Every row gives one point. Any point is a mix of the corners, with weights that add up to 1. It lies inside the corners' shape when no weight is negative. Say inside or outside, and name the corners with a negative weight.

Corners:
(1): [-8 60]
(2): [ 28 -27]
(3): [-10 -13]
Points:
[-6 54] => inside
[ 26 -45] => outside (1)
[14 -1] => inside
[  1 -34] => outside (1)
[-8 -3] => inside
[-11  50] => outside (2)

Corners:
(1): [10 20 24]
(2): [-26   4 -53]
(3): [-30  -6   3]
(4): [ 56 -53  38]
Points:
[-40  22 -33] => outside (4)
[  3   0 -17] => outside (3)
[14  6 39] => outside (2)
[ 9 16 21] => inside
[ 45 -30  28] => outside (3)

Corners:
(1): [16  7 -5 45 12  2]
(2): [-17 -19  -8 -28  30  32]
(3): [  9 -34  -1  24 -29 -27]
(4): [  9  44  20 -36  59  28]
(5): [21 31 33 23 -9 37]
(6): [ 18  14 -39  17 -23  -9]
(7): [-60 -15  14 -26 -11   5]
Points:
[-36 -16  10   9 -30 -10] => outside (2, 4)
[  9 -18 -20  16  -9   4] => outside (4, 7)
[-7 -8 10 12  6  4] => outside (6)
[-24 -13   1 -19  11  17] => inside
[-4 -2 20 20 -4  3] => outside (2, 6)

Corners:
(1): [  5   3 -29  -2  -7 -14   2 -29 -11]
(2): [ -8  40 -34 -41  -2 -15  -8   4  -1]
(3): [ 14   5   8  15  29 -27 -15   4   1]
(4): [  7 -19  -1  25 -18   7 -16  33  11]
(5): [ 36 -19  22 -13  21  -3   6 -16   2]
(6): [ -1  18  -1   0 -60  -8  -6  18   1]
(7): [  4  27  34 -27  18  34  19  37 -27]
(8): [ -4  18 -52   9 -30   0 -48 -14  16]
(9): [ -5 -22  34   2   4  22  -7  20  15]
(10): [ 11  -4   0   3  13   3  49 -27   8]
Points:
[  6  -1  -5   4 -12  -3  -3   5  10] => outside (1, 7)
[  8   7  -2  -9  10  -2 -11   7   0] => outside (6, 10)
[ 8  1  4  6 11 -9 -6  2  2] => inside
[  7   2   8 -11 -14   2   9  10   0] => outside (3, 8)
[ 11 -13  18  10  -5  12  -6  23   8] => outside (1, 2)

Corners:
(1): [ -8 -45  48  26   1  14 -15 -14 -18  -2 -10   7]
(2): [ 19 -50  38  -6 -19  -9  21  15   2  10   4  31]
(3): [ -2   3  16 -22  31  32  47  27  23   3  -9  39]
(4): [ -2  -4  -2 -10  -9  19   4  -3  -3  14 -38  24]
(5): [-34  23 -24  34 -18  -3 -41   1 -19 -32  43  -2]
(6): [ -7 -12   5  60 -10  -1  -1 -30 -26 -35  -2 -12]
(7): [ 11   3  -1 -32  23  -8  27 -19  36  43  14  42]
(8): [ -4  49  -4 -15  32 -29  10 -10  26  -8   6  33]
(9): [-26  30 -40  -6  37  -3  29   8 -15 -24   1   9]
(10): [-40  46 -43 -11  -9   8 -16 -31 -48 -59  49 -30]
(11): [ 11 -51  16  44   4  20 -22 -11 -12 -31 -10  -5]
(12): [ 51   4  24 -58   0  27  22  17  15  57  16  28]
(13): [-36  32 -15 -10  14   3  -8   2   9 -18   5 -16]
Points:
[  1   5   0 -16  12   4  13  -7  13  14   7  22] => inside
[  1 -13  10   3  -4  13   1   0  -8  -2   7   7] => outside (8)
[ -3  -2   0  -7  -3  14   5  -2  -3   6 -20  19] => inside
[ 1 19 -9  6 21  1  2 -3 13 -6 10 13] => outside (1, 2, 4, 10)
[  7   2   3 -18  12   4  15  -7  11  18  10  22] => inside
